Each row of a before or after table is a point. The points were changed in one or more steps. Then noise was added and the rows were shuffled. The steps act on how far a point lies along the listed directions, d1 being the first. Name the steps. A step turns or swaps two directions, mirrors them in a line or flattens them onto one, adds a multiple of one to another, or multiplies one. Angles are multiples of 10 degrees, from the lower direction toward the higher: turns from -170 to 170, lines from 10 to 170 but not 90. Use the fewest steps. Two steps may share a direction if one is a turn and the other turns, adds or multiplies; they go together, in the order done. Otherwise the lowest direction goes first.

Directions:
(1): [-0.59  2.16  1.29]
(2): [ 2.44  0.81 -0.24]
(3): [-0.61  1.16 -2.22]
Before (8 x 3):
[[-0.64  0.40 -0.27]
 [ 0.35  0.26  0.28]
 [-0.32  0.02  0.74]
 [-0.08 -0.38  0.05]
 [-0.02 -0.57  0.46]
 [ 0.40  0.08 -0.32]
 [ 0.08  1.08  0.02]
 [-0.14  0.63  0.56]]
After (8 x 3):
[[ 0.78  0.00 -0.75]
 [ 0.35 -0.43 -0.02]
 [-0.09 -0.11  0.69]
 [ 0.22  0.68 -0.31]
 [ 0.58  0.12  0.56]
 [ 0.85  0.07 -0.05]
 [-0.21  0.02  0.27]
 [-0.21 -0.29 -0.34]]
Steps: turn d1 and d2 by 100 degrees

Directions:
(1): [ 1.64 -1.33 -1.71  0.04 -1.56 -1.44  1.87  0.74  2.00]
(2): [-0.83 -1.24 -0.80 -1.52  0.53 -0.28  1.87 -3.09 -1.18]
Before (11 x 9):
[[ 0.30 -0.34 -0.39  0.07 -0.23 -0.16  0.24  0.11  0.06]
 [-0.45 -0.14  0.03 -0.60  0.06  0.13  0.31 -0.67 -0.47]
 [-0.07  0.46  0.15 -0.29  0.21  0.32 -0.61  0.19 -0.36]
 [ 0.09 -0.30 -0.42 -0.54  0.03 -0.41  0.47 -0.61 -0.20]
 [-0.08  0.72  0.61  0.57  0.20  0.31 -0.91  0.14 -0.24]
 [-0.01 -0.59 -0.22 -0.26 -0.04 -0.17  0.79 -1.19 -0.22]
 [ 0.16 -0.02  0.12  0.51  0.04 -0.03 -0.19  0.36  0.08]
 [-0.47  0.52  0.44  0.18  0.25  0.35 -0.34 -0.01 -0.42]
 [-0.04 -0.46 -0.54 -0.21 -0.58 -0.46  0.84 -0.09  0.46]
 [ 0.37  0.37  0.26  0.48 -0.03  0.19 -0.81  0.98  0.29]
 [-0.13  0.79  0.73  0.23  0.26  0.44 -1.09  0.42 -0.01]]
After (11 x 9):
[[-0.65  0.23  0.26 -0.17  0.41  0.29  0.10 -0.73 -0.68]
 [ 0.05 -0.54 -0.16 -0.14 -0.07 -0.16  0.60 -0.93 -0.15]
 [-0.51 -0.29 -0.04 -0.74  0.13  0.11  0.45 -0.96 -0.59]
 [ 0.45 -0.16 -0.27  0.29 -0.31 -0.10 -0.02  0.54  0.20]
 [ 0.15 -0.16 -0.31  0.20 -0.73 -0.35  0.34  0.76  0.78]
 [-0.37  0.43  0.56 -0.17  0.40  0.37 -0.64 -0.38 -0.31]
 [ 0.17 -0.21 -0.32 -0.39 -0.03 -0.40  0.27 -0.35 -0.10]
 [-0.30  0.43  0.41  0.21  0.33  0.21 -0.44 -0.65 -0.53]
 [ 0.15 -0.03  0.11  0.53  0.04 -0.04 -0.19  0.39  0.10]
 [ 0.34  0.31  0.21  0.42 -0.02  0.23 -0.75  0.90  0.22]
 [-0.23  0.22  0.02 -0.61  0.31  0.28 -0.28 -0.38 -0.57]]
Steps: add -1 times d1 to d2

Directions:
(1): [ 0.85  0.08 -0.46 -2.56  1.23 -1.77  1.30 -1.09  0.75  0.67  0.28 -1.44
 -2.81 -2.24]
(2): [ 1.18 -1.34 -1.68 -1.00 -3.06 -0.63 -0.79 -0.08 -2.93 -1.39  1.18 -0.99
 -0.68  0.53]
(3): [ 0.48  2.76  1.06 -0.46 -1.31 -2.23  3.02 -0.31 -1.02  0.04 -1.10  0.42
  0.94  1.62]
(4): [-1.47 -0.79  0.47 -1.62  1.62 -0.24  0.78  3.29  0.15 -1.71  0.38 -1.88
 -0.22  2.16]
(5): [ 2.50 -1.67  2.52 -0.63  0.93 -0.55 -0.72  1.01 -1.05 -0.25 -1.16  2.83
 -1.36  0.45]
(6): [-0.21  0.83 -0.21  2.22  1.93 -1.85 -1.31 -0.46 -1.58  1.87  1.85 -0.54
 -1.57  2.03]
Before (10 x 14):
[[-0.06 -1.06 -0.44 -0.10  0.35  0.96 -1.20  0.32  0.13 -0.21  0.73 -0.18
  -0.40 -0.55]
 [ 0.75 -0.07  0.54  0.02  0.15 -0.18  0.11 -0.80  0.02  0.41 -0.31  0.43
  -0.53 -0.80]
 [-1.00 -0.26 -0.69  0.21  0.36  0.96  0.05  0.35  0.16 -0.13  0.30 -0.65
   0.29 -0.10]
 [-0.55 -0.23 -0.22  0.85  0.03  0.27 -0.65  0.25 -0.48 -0.06  0.59 -0.41
   0.23  0.78]
 [-0.01  0.27 -0.07  0.08  0.30  0.27 -0.24 -0.14  0.34  0.60  0.00  0.01
  -0.13 -0.25]
 [ 0.25 -0.07 -0.44  0.69 -0.92  0.27 -0.42 -0.45 -0.54 -0.05  0.09  0.27
   0.77  0.30]
 [ 0.24 -0.17  0.11 -0.32  0.23 -0.02  0.24 -0.02 -0.22  0.28  0.16 -0.01
  -0.45 -0.09]
 [ 0.08  0.22 -0.02 -0.13 -0.55  0.17  0.25 -0.21  0.28 -0.21  0.14  0.00
   0.53 -0.49]
 [-0.52 -0.39  0.42  0.03  0.92  0.16 -0.52  0.61  0.51 -0.17  0.14 -0.18
   0.25  0.63]
 [ 0.06 -0.06 -0.44 -0.19 -1.35  0.18  0.10  0.08 -0.61 -0.73  0.30 -0.54
   0.54  0.15]]
After (10 x 14):
[[-0.13  0.16 -0.20  0.17  0.35 -0.09  0.11 -0.15 -0.29  0.54  0.51 -0.34
  -0.34  0.22]
 [ 0.45 -0.11  0.43 -0.61  0.08 -0.27  0.31  0.19  0.13 -0.25  0.10  0.10
  -0.16 -0.33]
 [ 0.04  0.00  0.12 -0.05  0.43  0.16 -0.32  0.36  0.01  0.34  0.10  0.00
  -0.24  0.23]
 [ 0.21 -0.67  0.31 -0.54 -0.54  0.64  0.24  0.77  0.10 -0.99 -0.64  0.35
   0.92  0.25]
 [-0.19 -0.11 -0.18  0.40 -0.40  0.61 -0.62 -0.70  0.55  0.11 -0.06  0.23
   0.78 -0.47]
 [ 0.47 -0.72  0.04  0.17  0.01  0.91 -0.31 -0.32 -0.19  0.16 -0.35  0.94
  -0.13 -0.83]
 [ 0.02 -0.57  0.26  0.56 -0.83  1.11 -0.54  0.10 -0.03 -0.45 -0.39  0.75
   0.99 -0.05]
 [ 0.69 -0.22  0.33 -0.50 -0.77  0.12  0.27 -0.03 -0.19 -0.50 -0.31  0.30
   0.16 -0.44]
 [-0.10 -0.89 -0.49  0.07  0.35  1.00 -1.19  0.02  0.31 -0.02  0.68 -0.12
  -0.33 -0.74]
 [-0.45  0.07  0.13 -0.05  0.95 -0.56  0.28  0.39 -0.15  0.04  0.52 -1.11
  -0.63  0.57]]
Steps: multiply d1 by 1.6; turn d1 and d6 by 60 degrees; multiply d2 by 0.4; turn d4 and d5 by -160 degrees
